Each row is a point. Examples show where two turns around zero, p and q, send a point. Write where each new point lands after one turn and then the other. Backwards means that the second turn is done in reverse. Each puzzle has new turns, and all numbers are rounded.

Turn p:
[ 0.39 -0.43] => [0.57 0.13]
[-0.25  0.08] => [-0.19 -0.18]
[-0.14  0.35] => [-0.37  0.05]
Turn q:
[ 0.03 -0.68] => [-0.38 -0.56]
[-0.20  0.34] => [0.04 0.39]
[0.03 0.02] => [0.04 0.00]
[0.14 0.32] => [0.30 0.17]
Where do these land?
q, then p: [-0.20  0.02] => [-0.19 -0.06]
q, then p: [ 0.18 -0.63] => [ 0.42 -0.50]
q, then p: [-0.18  0.38] => [-0.32  0.28]
p, then q: [0.20 0.23] => [0.09 0.29]

Turn p:
[0.23 0.35] => [0.33 0.26]
[0.06 0.43] => [0.20 0.39]
[-0.20 -0.02] => [-0.20  0.05]
[ 0.29 -0.41] => [ 0.14 -0.48]
[-0.38 -0.35] => [-0.47 -0.21]
Turn q:
[ 0.17 -0.07] => [ 0.09 -0.16]
[-0.14 -0.62] => [-0.49 -0.41]
[0.08 0.44] => [0.33 0.30]
[0.24 0.32] => [0.39 0.11]
[-0.35 -0.08] => [-0.33  0.15]
Where do these land?
q, then p: [ 0.66 -0.19] => [ 0.21 -0.66]
q, then p: [0.01 0.18] => [0.16 0.09]
q, then p: [-0.25  0.02] => [-0.12  0.22]
p, then q: [-0.41  0.00] => [-0.23  0.34]

Turn p:
[-0.51  0.19 -0.56] => [ 0.01  0.16 -0.76]
[-0.26  0.17  0.36] => [-0.47 -0.06  0.03]
[ 0.23 -0.16  0.46] => [-0.11 -0.20  0.49]
[ 0.36  0.03 -0.05] => [0.22 0.17 0.24]
[ 0.18 -0.23 -0.21] => [ 0.35 -0.07  0.01]
Turn q:
[-0.29  0.05  0.84] => [-0.07 -0.17  0.87]
[-0.04  0.19 -0.49] => [-0.25  0.14 -0.44]
[-0.13 -0.20 -0.08] => [ 0.00 -0.23 -0.09]
[ 0.20 -0.05  0.11] => [0.21 0.08 0.07]
[ 0.26  0.02 -0.38] => [ 0.10  0.19 -0.41]
Where do these land?
p, then q: [-0.07  0.04  0.37] => [-0.13 -0.29  0.21]
p, then q: [-0.41 -0.30 -0.37] => [ 0.19 -0.10 -0.59]
p, then q backwards: [ 0.10  0.25 -0.42] => [ 0.45  0.13 -0.18]
p, then q backwards: [0.38 0.01 0.42] => [-0.14  0.15  0.53]
